Rows are points. Any point is a mix of the corners, with weights that add up to 1. It lies inside the corners' shape when no weight is negative. Say inside or outside, and name the corners with a negative weight.

Corners:
(1): [74  0]
(2): [-46  38]
(3): [ 52 -51]
Points:
[-19  21] -> inside
[66 12] -> outside (3)
[14 17] -> inside
[  8 -25] -> outside (1)
[ 36 -30] -> inside
[-29  30] -> inside
[ 94 -30] -> outside (2)
[ 48 -41] -> inside
[37 24] -> outside (3)

Corners:
(1): [ -9 -22  74  40 -19 -71 -27  30 -28]
(2): [-15  51 -28 -28 -43   0   1  -7 -20]
(3): [ 40   3  28   0  -8  33  29 -52  17]
(4): [ 35  77  29 -37   8  58  95  -2 -31]
(5): [ 38  50  46 -38  54  32  15 -30 -43]
(6): [  3 -35 -13 -37  -3 -24 -11  34 -20]
(7): [  7  73 -65  24 -17  26  30 -55  41]
(8): [ -8 -29  48  25   0   0 -22  17  48]
(9): [ 38  45 -21  63 -62 -58 -19   1  41]
(10): [ 10 -25  -3 -64   6 -30  12 -25   8]
Points:
[ 21   6   9  -9  -7   6  15 -24   8] -> inside
[ 17  20   2 -53  13  33  40 -30  -2] -> outside (1, 9)
[ 23  -1  21  -9  -8 -27  -9  -8 -11] -> outside (4, 7, 8)
[ 17  -9  47  11  -4 -30  -7   9  -5] -> outside (2, 7)
[  5  20   8  12 -20  -8  -9  -8   6] -> outside (4, 10)
[ 23   7  28 -20   5  12  13  -7   3] -> outside (1, 7)
[ 12  28 -33   2 -16 -17  -7  -8  16] -> outside (1, 3, 4)
[ 19  25  -4 -61  -9   5  32 -10 -27] -> outside (1, 7, 8)

Corners:
(1): [-13 -21   5 -13 -18  23  19  -5  16  -6  -5  20 -18   5  11 -10 -10   8
 -14 -10]
(2): [ -3 -23  -4  13  -1 -17  -9  15  -5 -24 -17 -19 -16   8 -17 -39  -7 -18
 -11 -23]
(3): [ 14   7   3   7  -9  -9   4   0 -11   6  -8 -24 -13  15 -27  -7 -25   1
 -13  15]
(4): [ 11  -1 -42 -15 -12 -14   9   5  -9 -29 -11 -11 -22  -1  -8  15  -4 -21
  -7  23]
(5): [  4 -12  -9 -63 -24 -23   1  13  -7 -32   0  13  -4 -13 -11   6   0   8
   7  11]
(6): [ -8   7  11  13  16 -10   5 -10   5  95   2  13  30   7 -17  10  -8  11
  -4  -2]
(7): [ -6   0  20  -9  -9 -25  29   7  -5   0  39  31  -5  -6   1  19  12   1
  18  91]
(8): [ 49  17  -2  17 -20  44 -10  33  -1 -18 -39 -23 -10  19 -28 -45  -7  -9
  24 -32]
(9): [-22   8  -6  16  38 -17   6 -22  -5  18   7   1  11  10 -24   5  -2 -17
   0  -4]
(10): [  7  26  22  -1  26 -18  18 -31  -8  89  13  26  -6   3   0  14   1  16
  -5  24]
(11): [  1  13  -5  12   0   1 -25  -3  32   4  -5   3 -12  -1  -9  -8   2  -7
 -16 -25]
(12): [-28  26  14  -2  -4  -1   1  27  27 -29  42   6 -21 -27  42  14   3  -7
  -3  -1]
(13): [ -9 -25 -16   3 -19 -15  21 -37   3  -5  -2  12  28  -7 -18   4   0   0
  12  17]
(14): [-25   9  -7   2   0 -11  19  12  38 -17  13  17 -20  10  23  -9 -18  -3
 -23 -17]
(15): [-12  -2  -7  -2 -13 -10  15   5   1 -26   8   9 -28 -14 -19   5   2  -6
 -14  -2]
(16): [-22  17  -5  19  -9 -15  12  12  10 -19  -1 -37 -17   7   3   9   2 -11
  -7 -19]
(17): [ -4   6  10   0  -8 -12  27   2  -3 -13   9   2  15  11 -10  11   6 -18
   0   9]
(18): [ 11   6  15  16   3 -12   6  17   7 -17  -9  14 -16  15  10   9 -15  11
  -8   2]
(19): [ -4  24   5  -6 -19  16   8   7  -3   0   9  21   1   4  20  -4   3  13
  -1  -3]
(20): [ -6 -26 -24  -2  -1 -25 -33 -22  12  19  37  -1   0  -7 -11   8   2   5
   2  -9]
(21): [-10  17   3  28  -4  -9 -15   9  -7  -8 -10   6 -11  20  11 -12 -23 -29
  17 -19]
Points:
[ 0  8 -3 14 -3 -8  0  2  5 -7  4 -6 -8  5 -1 -4 -5 -8  1  0] -> outside (1, 5, 6, 15)
[ -1   7  -4   0 -10  -8   6   2   3   1   5   2  -3   2  -4  -2  -3  -5
   2   5] -> outside (1, 9, 18)
[-3  2  5  4 -1 -9  6 -2  7 10  4  7 -3  4 -6  0 -4  0 -2  1] -> outside (4, 19)
[ 4  2  4  2 -1 -2  2 -2  2  8  0 13 -3  5 -1 -1 -4  1  2  3] -> outside (3, 14, 15, 16)
[ -3  -3  -9   7  -9  -3  -6   5  -4 -16 -10  -8  -7   4  -7  -7 -11  -8
   3 -15] -> outside (7, 10, 11, 14, 17)
[-16   1  -5  -5  -6 -13   8   0  12  -8  16  14  -3  -4   4  13   1  -3
  -2   9] -> outside (2, 3, 8, 10)
[ -6   1  -3  -4  -9  -8   8   4   3 -14   9   5 -12   0   2   0  -4  -3
  -2   6] -> outside (6, 11)
[ -9   0  -2  -2  -9  -4   0  19  10 -39  11   6 -17  -3   9  -6  -1 -12
  -2  -4] -> outside (3, 6, 10, 13, 16)

Corners:
(1): [-22 -15 -19   7  20 -31  45 -44  23 -50  13 -27 -26 -47 -23   0  25  35
 -18 -28]
(2): [ -4  50   3 -73  12 -35 -18  34 -28 -11   1 -75 -46 -27 -53  38   6  37
 -27   8]
(3): [ 40  41 -15   0 -30 -30 -26 -22   4  14  11 -25  21  14  36 -14 -37 -19
 -19 -52]
(4): [-36 -26 -30  18 -80  75 -21 -37 -35  45 -88  11 -29  50  84  -2  15  11
 -22 -36]
(5): [-47 -31  20 -21 -20 -32 -39   5 -17   1  23  49  43  26   0  -4 -31  53
 -52  -8]
(6): [-17 -34  32 -21 -41  26 -53  25 -42 -66  54  57  52  -3  39 -53  28 -19
 -23 -15]
(7): [-31 -37  23  26 -15   5  39 -33  35   8 -39  43  13 -45 -17 -29 -18  41
   1  25]
(8): [-83 -48  36 -34 -39  13 -14  46  32  22  25  47  23   1 -36 -40  27 -15
 -18 -38]
(9): [  1  20 -33  66 -15 -60  41 -70 -21  20 -37  33 -44   8  56  -7 -25  25
  44  46]
(10): [-22 -11  -8  21 -21  31 -33  -7  34  27 -26  69  15  64  58 -60   7   3
 -30 -15]
(11): [-26  18 -59 -45  48 -80  60 -81  69 -37   9 -55 -14 -28  32  34 -42   2
  47  48]
(12): [  5  22  -4  23 -18 -74  26 -74  23 -60 -44 -76 -20 -53  19  44   2  19
  57 -19]
(13): [  0 -37  13 -22 -45  17 -27  14  27 -29  -6 -56 -44  43 -14  10  -2 -15
   8 -56]
(14): [-10  -4  24  22 -23 -16  41 -66 -20  22  -9  61  65  28  63  48  49 -32
   5  28]
(15): [-35 -51 -33   4   8  43 -57  26  34 -40 -13 -65  46  48  14  13   1 -13
  -5 -70]
(16): [-26  13 -37 -46  29 -27  -9 -33 -34 -28  10 -16 -17  16 -21  15  -6   3
  16 -14]
(17): [ 21 -29 -67 -12  41 -56  22 -38   4 -28 -26 -57 -39  27 -22  26 -10 -40
 -27  21]
(18): [  0  -9  32 -14   7 -41 -59  29 -23 -21  -2 -11  36  32  77 -38 -52  26
 -23 -57]
(19): [ 13 -11 -51 -31  -3  30  -3  36  16  34 -17  58  11  34  61   9   5  -7
 -31 -27]
(20): [-17 -20  -8 -95   5  -8  -3  66  17  20  39  -1  50  57 -25   2  46  10
  10 -21]
(21): [-18  18   5  64 -58 -21  23 -45 -58 -12 -61  68  -4  23  57 -17 -28  22
 -46 -10]
Points:
[ -7  -3  -9   0 -14 -12 -17  -8   1  -8  -8  -9  15  20  28  -6 -14   1
 -11 -31] -> inside
[-16 -13  -6 -19 -22   1  -8  -6   2  12 -13  11   3  19  24  -7   3   4
  -2  -9] -> outside (1, 15, 21)
[-19  -5 -12  -2 -12   9   0   3 -13   4 -20  36  13  13  38  -7  15  13
  -9 -20] -> outside (3, 5, 11, 13, 17)
